Every row gives one point. Examples show where two turns around zero, p and q, send a point. Write where each new point lands after one turn and then the other. Backwards means that the second turn is done in reverse. Each puzzle has new turns, and all numbers are rounded.

Turn p:
[ -7 -29 -48] -> [  7 -50  25]
[-1 -5 25] -> [14 21 -3]
[13 -7 21] -> [ 17  13 -15]
[-14  26  -1] -> [-27  11   6]
[ 8 15  2] -> [-11   4 -12]
Turn q:
[-18  -3   8] -> [ 0 20  0]
[28 22  3] -> [ 15 -27 -18]
[-23 -24  18] -> [ 6 32 20]
[ 34   8 -38] -> [-20 -47  -2]
[-27  -4  -6] -> [-17  22   0]
[ 6  1 15] -> [16  1 -1]
Where do these land?
p, then q: [26 25 11] -> [-36  -3 -11]
p, then q backwards: [ -9 -15 -22] -> [ 24 -14  -6]
p, then q: [ -7 -35  17] -> [ 27 -29  -1]
p, then q: [-10  25  -6] -> [-7 25 -9]

Turn p:
[16 25 -5 20] -> [-14  -7  15  29]
[-16 -17   9 -16] -> [  7  11 -10 -25]
[ -2  17  10 -15] -> [ 2 16 19 -3]
[-16 -21 -15   1] -> [ 12  -1 -28  -4]
[10 17 16 11] -> [-21   1  17   7]
[  7 -21 -14  -1] -> [ 13 -18 -13  -4]
Turn q:
[-2 -6 -3  2] -> [ 1  5 -2  5]
[-31  -2 -24   4] -> [-19  28 -19  -4]
[  1 -11  14   5] -> [ 0 -2 11 15]
[17 -7 -2  3] -> [18 -2  2  4]
[ 8 48 14  6] -> [ -6 -17  24 -41]
[  9 -12  19 -16] -> [  2 -22   2  18]
[ -2 -10 -17  -3] -> [  5  10 -16   4]
Where do these land?
p, then q: [ 11   5 -28  10] -> [19 20 14 10]
p, then q backwards: [  6 -13   4 -24] -> [19 19 -5  6]
q, then p: [-20  -4  10  31] -> [-24  28  11   3]
q, then p backwards: [12 -9 13 -2] -> [ 14   6 -13  -1]
q, then p backwards: [ -9  20   1 -15] -> [  5 -19  16   9]

Turn p:
[ 33   5  21   8 -23  24 -31  -3] -> [-28 -21   3  19 -41  19   2   8]
[  6 -29  25  23 -12 -29  28   6] -> [ 10 -18 -40  23  26   1  23   5]
[-20  10   4  37  18  14 -12 -18] -> [-18   6 -20 -26   4  28 -23  -8]
[-22   6  26  10  28  18  24 -16] -> [  5  30 -25 -28   2  25  16  -6]
[ -1  -9  32 -31 -24   9 -23  -2] -> [-12  11   7  36 -29   0  17 -24]
[-21 -35 -34 -17 -16 -22   6  22] -> [  7 -10   5   9  28 -53  -2 -21]
[  8  22 -10  14  24 -11  -6  29] -> [-15   0  21 -10  27   9  -5  28]
[  1  -6 -32 -18  20  -6  18  24] -> [ 14  -2  25 -20  23 -28  11   8]
[-13  15 -32   0 -33 -21  18 -23] -> [ 32   5 -15   9  -3 -27 -40   8]
[  8  14   0 -25  35   2 -19 -34] -> [ 22   9  34 -13 -13  35  -7 -19]
[ 20   7   1   0 -17  20  -2  17] -> [-17  -8   4   3 -21 -10   9  20]
Turn q:
[  8 -11   5   4  29 -21 -20  19] -> [-14  15  -1  11 -18 -18  -1  32]
[ -1   1 -21  18 -29   3  27   0] -> [ -4  -2 -28 -15   9  25  11 -23]
[-20  12  14  -2   3   9  38   4] -> [ -2 -30  12  -5   5  31  14   4]
[ -9  23 -40   6   3  23  25  -9] -> [ -9 -24 -22 -17  37  17 -18  -5]
[-14  34   5  27 -10  12  24  -3] -> [-2 -9 -3 15 25 44  4 -7]
[ 28 -10  15  -3   7 -22 -34 -14] -> [  5  31  10  18  -4 -39   9   4]
[ 28  -5  19 -39   2 -12 -48  15] -> [ 14  42  36 -10 -19 -36 -13  14]
[-11   4 -25  -1 -14  -8  42  -8] -> [-22 -22 -14 -24  15  16  16 -20]
[-30   4 -24  15 -24  10  12  12] -> [-11 -11 -21  -9  -6  33 -17 -22]
[-10 -18  25 -14  17  -6 -35 -20] -> [  8  -4  25  28 -20 -36  -8  -1]
[ 32 -36  27 -11  17  12 -33   5] -> [ 39  16   5   7 -25 -40   3  25]
Where do these land?
p, then q: [  4  39 -25 -26   8 -12 -32  16] -> [ 16  21  37  38 -20  16   1  14]
p, then q backwards: [-19 -21  30  15  -1   1 -25 -26] -> [-27   3 -16  30 -35  -5   5  -7]
p, then q: [ 22  -3 -21  16  26  -5 -15   2] -> [ 22 -15  12  -2 -27 -18  -2  14]
q, then p: [ 38   2   0  35 -15 -11  -8  11] -> [  8  11  10 -24  -2  -4 -22  43]
q, then p: [-26   5  24 -30  16  16  22  17] -> [-21  -5  -9  18 -13  -7  45 -18]
p, then q: [ -3 -28  21  -5 -27 -15   3  -2] -> [-14  -5 -37  12  13  -1  15 -10]
q, then p: [ 28  -2  -3  32   5 -19  31  16] -> [  8  17   1 -35   9 -33   4  26]
p, then q backwards: [-11 -17 -14   7   8  12  27  25] -> [ 30 -10 -20 -15   9 -10  17 -12]
q, then p: [-12  19 -17  -3 -14  28  12  -8] -> [  0 -12  18 -19 -15  14   7 -26]
q, then p: [-32  27 -14 -31  15 -22 -39 -28] -> [-19  18 -12  27  26  42 -19 -40]
p, then q: [ 11 -20  19  -9 -22  27  24 -24] -> [ -3   7 -24 -32  13   5  18 -34]

Turn p:
[  8  15  12   6  14 -19   8 -10   8] -> [  1  19  -2   3  -1 -18  -7  22   6]
[-12 -10   3  -1   2   0 -17  -2 -14] -> [-22  -4   4 -10  -3   2   4 -10   2]
[ -7  16 -18  -1   5   1  14 -14  -6] -> [  6   1 -17   2  10 -16  18   2  -8]
[11 -7  6  2  4 10 12 -2  6] -> [ 7  3 10 18  0  0 -1  0 -2]
[-10  12 -22   1   1   8   4 -14  -5] -> [  0  -1 -22   2   9  -7  19  -6  -6]
[ -5   1  18  14   8   0 -11  23  -5] -> [-13  11  11 -12   4   9 -22  -1 -12]
[ 26 -10   4 -19  -3  -1  -5   8   5] -> [ 14 -13  13   6  -8  -4 -16  -8  18]
[ -3 -19  -4   6  -4  -1  -5  -2  11] -> [-8 -7  2  8  0 17  3  5  9]
[  3  -8 -14   4 -12   0   4   1  -8] -> [  0 -19  -6   3  -3   4   4   1  -8]
[  7   9  19  -4 -12  -4 -23  -7  -3] -> [ -6  10  -3 -10 -27  -2 -11  -8  10]
[  4 -15  10 -14 -15  -1   5   5   3] -> [ 11 -10  18  -2 -12   9   2   0   6]
[-23  16 -14   7  11   6  14  15   5] -> [  7  10 -10 -10  30   6   7   4 -17]
Turn q:
[-7 -8 16 -5  1 11  3 -5  1] -> [-15   1  -8   7  11  -1  -6  -6  -5]
[ -3 -10   9  -1  -8 -19   3  20  -6] -> [-12  -5  27   1   6   6   7   1   7]
[  2 -19   0   2  -3   0  -8  -5  -9] -> [-14  -7   0   2  -8  -7  -7   1  11]
[ -6  -9 -48  -5  -6   4  -8   2  11] -> [  2   3 -11 -40 -22 -11  15   4   9]
[ -8   5  17   0  -2  -5  -3  -7 -19] -> [ -7  -5   8  12   4   4 -17  12  -9]
[-6  6 10  9  2  1 -8 -5  9] -> [  2   1 -10   8  10   5   2  11   3]
[ 9 11 13 -9 -4  0 -3  4 -1] -> [  9   5   7   3  12   5 -12  -5   2]
[  2   9 -12  -7  30   6   1  -9  10] -> [ 19   1 -15  -1   2 -24   8  -2 -13]
[ 10  11 -24  11  -3   9  10  23   3] -> [ 19 -11   1 -18 -11  15  17 -14   0]
[  7  -3  15   3  -5 -15  -7  -9  -6] -> [ -3   4  10  17   0   0 -10   9  10]
[ 1  7  3  4 -3  6 19 -8  8] -> [  2  12  -8   8  -4  10   6  -9 -11]
Where do these land?
q, then p: [ 15   0  -6  -7   5 -10   8   2   8] -> [  8   8  -2   4 -13 -10  -2  12   1]
p, then q backwards: [  2   5  16  17  29   3 -13  27   7] -> [ -5   6  27 -32 -21   2  -5  -8  -7]
q, then p backwards: [  3 -17 -12   3 -15  31   4 -17  -1] -> [  3  14  -4  10 -15   2 -36  -8  -7]
p, then q backwards: [  5 -10   0  -9  -9   9  -1   0 -20] -> [  7  -9  -7   2   9   4  13  11 -15]
q, then p: [-10  -3   9 -11   3   8  15   0  -7] -> [-17   2   1  -8  -1 -10  11  -5  -7]
p, then q: [ -7  -3 -19   8  -8   4  -2  -1  -7] -> [-11  -7  -4  -7 -15  -7   3  -4  -8]
p, then q: [  0  -3   9   0   0 -28   2   1   1] -> [ -4   0  14 -12  20   4   6  -3   8]
p, then q: [  4  20   5   4  -2 -12   5 -11   1] -> [ 13   4  17 -12  -4   8   3   4   4]
p, then q: [-3 -3  1 -8 11  2 -7 -6 -1] -> [ 0 10 -3  6  5 -3  7  7 -5]
p, then q: [ -9  14  -3   3 -14  -6 -13   5  19] -> [ 14   4 -11 -24   0  -1  -4 -12   1]

Turn p:
[-10 -22   2   1  10   0 -17 -14 -10  -6  12] -> [ 13  13   5  11 -10   8  -4  -7  24 -11   0]
[ -8  26  -2  40  -9 -14  -5   5  34   0  -2] -> [  8   2   0 -16  17  23 -25  -2 -44  -8  -6]
[ -4  -4  20  -6 -13  14  10 -16  -3  -6 -18] -> [ 2 -4 -6 20  9 10 20 19  2  3 11]
[  3  18  11 -21   8   3 -12   3   1 -12   9] -> [ -7   7  19  14 -11  -8  -9   8  -3  19  -3]
[ -4 -14  -4   2 -12  10  -3   1 -23  -2 -22] -> [  2 -14 -13   1 -11  15  24   2  12  -1  -5]
[-12 -25 -11 -21  10 -30  -5  -1 -16   0   3] -> [ 19  -5  23 -13  -4  -8   9 -17  33   1   2]
[ -2  -5  -1  19  10  11   3   5  16 -21  -7] -> [-13  14  -6  -8   3  27  -8   2  -3   1  11]
[ 21   6   2 -24 -14  -5  -7  -5  12   1  15] -> [-11  10  23   8   3 -24   8   7  -9  -6 -10]
[  2  -3  -9  -3 -12 -13  15   0 -24   7  13] -> [  0 -25   2   1  -5 -17   5 -14   6 -14   5]
[-13   2 -34  18  22   8   8   0   8  11   4] -> [  9  15 -26 -25  -9  -3 -13 -20  -7  -2  15]
[-6  6 -4  9  1  5 10 26  7 23  8] -> [ -6  -6 -20  -7  14  -9 -11 -20 -10  10 -10]
[ 33  15  29 -14  -1  10   3  -2  -3   5 -14] -> [-17  -8  -1  12   6 -14   2  41  -1  10 -11]
Turn q:
[ -1 -27   2  -5  -2  11  -6 -16  -7   6  13] -> [  9  11   3   2  12 -17  -8 -15   9   2  20]
[-48 -22  -2  -6 -11   3 -12 -17 -12  -4  -3] -> [ 15  22 -13  14  12 -25 -22  -1  30   2 -16]
[-10   7  12  26 -11   6 -10   5   4  10  -8] -> [ 20 -14  -2   7   8  21 -12   3   6   6  -8]
[ 15   5 -13   8  -2  -6 -10  30  -3   5   3] -> [-17 -10   2 -14  14  18  -7  -4 -18  -5  -8]
[-2  9  7  3 -9  4  5  1  6  6 15] -> [  9 -15  -4   5   9  -5   7   5  -6   3   2]
[-13  16 -13  -8  -7  12  -6  10 -13   6   3] -> [ -9   4 -25   4  14   2  -1   4  -6  11  -9]
[-13  16 -14  21 -10   6  -9 -13 -10  -4  -5] -> [  5   0 -16  -9   9  13  -5  18  21  11  -3]
[ 12  -2  33  -8   9  -1  -8  -7 -12   1   0] -> [  7  -5  -5  12 -12   5  11 -26   6 -15  12]
[  8 -20  -9 -12  17   9 -11 -10  15 -40  20] -> [-10  -7   2 -31 -23 -37 -12 -13   8   4  13]
[ 10  15 -14  -9  39 -13  13 -18   2   5  -4] -> [-23  12  16  -5 -17   2  36   0  10  15  -1]
[  8  -6  -6  -6  12   2  41  13  29  10 -13] -> [  4  11  32   5 -17  -4  10  14 -36  13  -5]
[ 12   9  23  -5  -5 -42  -6   2 -11   1  -7] -> [-10 -11   7  13  -3  14  15  -4  11 -41  -8]
[  6  -2  -2  -6  -7   6  -2  -8  13   6 -11] -> [-4  0  6 12 -6  1 -9  8 -1  6 12]
[ 15   2  -4   5 -13   2  22  28   0  -7  -4] -> [  4   1   0 -13  -1  10  -2  13 -34 -12  -3]
Where do these land?
q, then p: [-28  25 -20   0  -3 -24 -14   9  -4   0 -15] -> [  8   8 -18 -23   6  27  12  -3  -8  30  -1]
p, then q: [  6 -14  25 -28 -19  16 -20 -23   0 -15  -9] -> [ 35 -14   7  -8  -9  25   9  14 -26   4 -18]
p, then q: [-18  30 -22   9  -4 -17  11   0  -1  -3  14] -> [ -2   7 -12  -1  16  -9   4 -15  19 -24  26]
q, then p backwards: [ 3 -4 -2  1 33 19 14 15  5 15 12] -> [-22  14 -17 -21 -12  -2  -5  20  16   0  -6]
p, then q: [  7 -15  22 -14   1  -2   4 -11 -23  -5  -5] -> [ 16 -16  26  -6  -3  -3 -11   2 -15   3  -9]
q, then p backwards: [ -3   6  -8  13  -5 -15 -14  12  -1  19   2] -> [  2 -10  22   9 -11 -10   0  16   8  -3  -4]
p, then q backwards: [ 12 -16  -9  17  21  14  10  -8   0 -10  -2] -> [ 13   2 -11  -3 -10   1 -11 -15 -22 -18 -12]
q, then p: [ -5 -13   9   7  14  -3  13  -6  17  11   2] -> [ -2 -12  -1   9  19  -4  -7  20   3  -8  -6]
p, then q: [  2  10 -20  -5   6 -15 -11   3   4  12  12] -> [-14   0  -4  15  -6   3   4   2  12 -23   8]
p, then q: [ 22   2  12  -6 -15  12   3 -14   1  -1 -13] -> [ 10   6   0 -14   1   5   0   2 -19  -5 -26]
q, then p: [ -7  -4 -27  -8 -15 -17  -3  18  11   6  12] -> [ 16  -7   6  -8  -2  16 -11  -4  22  26  -4]
q, then p: [ 11   6   9  13  15  -1  11  14   9 -18   3] -> [ -8 -10   4  12   3  -7  29   6  11  -2   0]
q, then p: [-4  1  6 21  8 12  0  2 -2 -4 15] -> [ -4   9  -1  -5   3 -21  10  11  11  -5  -1]
q, then p: [  3 -13  24 -20 -35  20  -5 -10 -16  -7 -25] -> [-15   7  10  -5 -35  13 -16 -12 -26 -29 -13]

Turn p:
[ -4   2   3   2  -8  17 -28  10  23  12   6  16] -> [ 25   4  -7  21 -14   4   8 -15   9  -1 -21  -9]
[ -4  -6 -15 -13 -11  -2  -5 -16 -19   0  -6  10] -> [-11  11   5 -10 -15   6  14  -1 -10  20   5   6]
[-16  16  19  -9  10  15   1  25 -12 -27 -15   6] -> [ 32   9  14  -4  -6 -11 -13  29  14   1  18   0]
[-12  -3   7   3 -19  -6  -3  23   9   9  15  -8] -> [ -6   6  11  24   2  11 -11   5  12  -7 -17  -8]
[ 10  25 -16  -7  -3   1  28  -8  -6   1  -8   1] -> [-16   0   5  -2   2 -30  -1  -4 -12  10  21 -11]
[  6  -6 -12  -2   9  22  19  20  12  -6 -18  -9] -> [ 10   1   6 -13  14 -22  10  16  -3 -14  -7 -24]
[  9  11 -18  -3  -3   1 -26  -3   3  -3  13   1] -> [  0 -10 -13  -1 -22   7  -2 -12   4  13  -5 -15]
[-25 -16  -2  30 -10  -3   3  -2  24  -5 -18   5] -> [  1  23 -12   8  -9  -2   3   9 -14 -37 -16  10]
[  3 -16   4  -8   7 -16  18  -4  -3   1  -2  10] -> [-11  -1   7 -10  13  -9   1   3  -3   5  -9  22]
[ 23   5   4   3  -5 -23   3 -13 -17  -5  -1  -3] -> [-20 -14  11 -15  -5   2 -10 -15  -1   0  15  13]
[-10  -2   4   2  18  -4  -2   0  11   3  -9  -7] -> [ 11   7 -12  -6  13   2 -10   2  -5  -6  -5   2]
[ -8  -4  10  -5   0  -5  -5 -15 -20   6 -11  -1] -> [ 1 11  6 -7  3 16  3 -3 -7  8 14 15]
[  2  -5 -12  -9 -16  -9   3   3   9  14   5 -28] -> [-25   9   2   1  12  10  -4  -8   4  -1 -10 -23]
[ 15  -5   9   4  24  12   2  10 -21   8  26   8] -> [ 13 -39   6   7  14   7   7   9  -1  15   2   6]
[ 10   4  14  13   6   0  -8 -31   6  -8  22  -3] -> [ -6 -18 -28   5  -2   9   4 -14  12  -7  16  16]
Turn q:
[ -1   8 -27 -23   8   3  10  -3  -4  10  13  13] -> [-12  12  -7  33   3   4  17  -4   2  10  -8   9]
[ 13  -9  10  -3   3  -1  -3  29 -15   7 -12 -10] -> [  6  14   0 -14 -18  12   2  14 -11  -2  -9 -21]
[-30  -3  12   0  -8  -1   1 -21   2   8  -2  -1] -> [ -5 -21  15   2  -9 -10 -16 -13  10   7  -8  12]
[ -7  11 -27 -14 -10   2  -1   3  18   5  -5  15] -> [ 0 16  2 23  6 15 -4  0  5  1  3 27]
[ 16   2  11   7  14  -7   3  -4  -4   0 -20  -5] -> [  9   0   5 -13   0 -12   5  24   2   6   3  -9]
[-20  11  -2  15   8  14 -19 -12   6   3  12  16] -> [ 18 -16   7  11   9  -9   4 -22 -14  -3   0  18]
[ 11  10   8   1   9 -15   0  18  -5  -5   5 -27] -> [-11  21  11 -16   2  -8   4   3  -8  -9   3 -24]
[-23   8   3  14  -6  17  12 -10  -1 -14   3  16] -> [ -3 -29   7   3   9  10  -1 -14  -7  14  13  12]
[ 26  -4  -3   3  -9 -10  -9   7 -20  -9 -12 -22] -> [ -7   9  -2 -26  -4   6  15  20   6 -21  -4 -11]
[-12   1  10  11 -10 -10   4  -9   8   0  11  24] -> [ -2 -16  -6   9  -9 -10 -11 -10  -4   2  21  13]
[ 14   9 -20 -13  -6  17  11   3  18  16   9  -2] -> [ 8 20 -2 25 11 16  5 -8 20  1  3 -5]
[ 29 -11  17 -14  -7  -3  -8   4 -12  -5  -4 -13] -> [  1  13 -17 -28 -14   0   9   6  13  -3  -5 -14]
[-26 -17  -5  25  -2   3   5 -19   8   3  10  15] -> [  1 -37  -3  19   7  -6 -19  -8  -4  -6   1   9]
[  9 -15  13  -8  15  -7  -7  12   2 -20  -6 -20] -> [ -4  14 -10 -29   9  -7  -9   8  -8   2 -13 -14]
Where do these land?
p, then q: [-12   5 -11  -1   9  -3  11   3  44  -6  19  -9] -> [ -6  12  17   5  25  -1 -10  26 -13 -22  -8  17]
p, then q: [ -6   5  32  11   9   8 -14   6 -10  -4  -2 -10] -> [ 20   5 -25  -7  16   3   9 -13  -3  -2   9 -10]
p, then q: [ -2  -2  -9  -5  10   5   9   5 -14  -7 -10 -12] -> [ -7  16   0  -2  -8   2   4  -8  -8   5 -11 -13]
q, then p backwards: [ -3 -12   5 -16   6   9  -7   4 -11 -13   8  12] -> [  0  -8 -18  -2  10  -6 -12 -17   6   8   4   8]
p, then q: [ -6  -6   0  11   0   8   2 -20 -17   9  20  -9] -> [ -1 -21  -3  19   7  14   2  -9 -11   3  -7 -13]
p, then q: [ -3  12  -1 -17   2   8  -5  -4  -9 -10   3 -10] -> [  3  15   3  12   1   0  -3 -15   7  -8  -3  -9]
q, then p: [  9 -13  -7   5 -19 -14 -11   1  -4  -1   3 -11] -> [ -1  10  -7  -8 -18  -8  -2  16  15  -1  -2  -6]
q, then p: [ 23 -10  -7  13   0  -2  -6   5  22  21 -10  48] -> [-10 -47  11   8 -31  -7   4  -8  -9  -6 -17 -16]
p, then q backwards: [-15  -7   1 -21   9 -22   3  -4 -10 -11   5   2] -> [ -5  -3   1 -21  -2  -8   7  -2  10 -17 -24   4]
p, then q backwards: [  4  -6   5   9  -2  -1 -14 -11  26  -7 -15 -11] -> [ 14 -11   0  -4 -16   2 -23   5   4  -1  16 -11]
p, then q backwards: [ -8   5  17 -12   0  -3  32   5  16  -9  -7  -5] -> [ 10   7 -10  -1   9 -23  -1 -17  25  -3  -1 -14]
p, then q: [ 20  33 -11   7  -2  -4  23   7  -5   7  -4  -3] -> [-18  -9  -1 -12 -12 -29  -6  -9  -4 -21 -13  -7]
p, then q: [  6   1  -7   3  -5   8  -8  -3 -16  34  -1  -7] -> [  4 -25   8  -2  -1  -4  15  -4  11   7 -12 -21]
q, then p: [ -7  -6  -8  12 -18   1 -14   4 -13  -5  -9  25] -> [ -1  -7  15   1 -19  -6  27  14   3   5  -7   7]
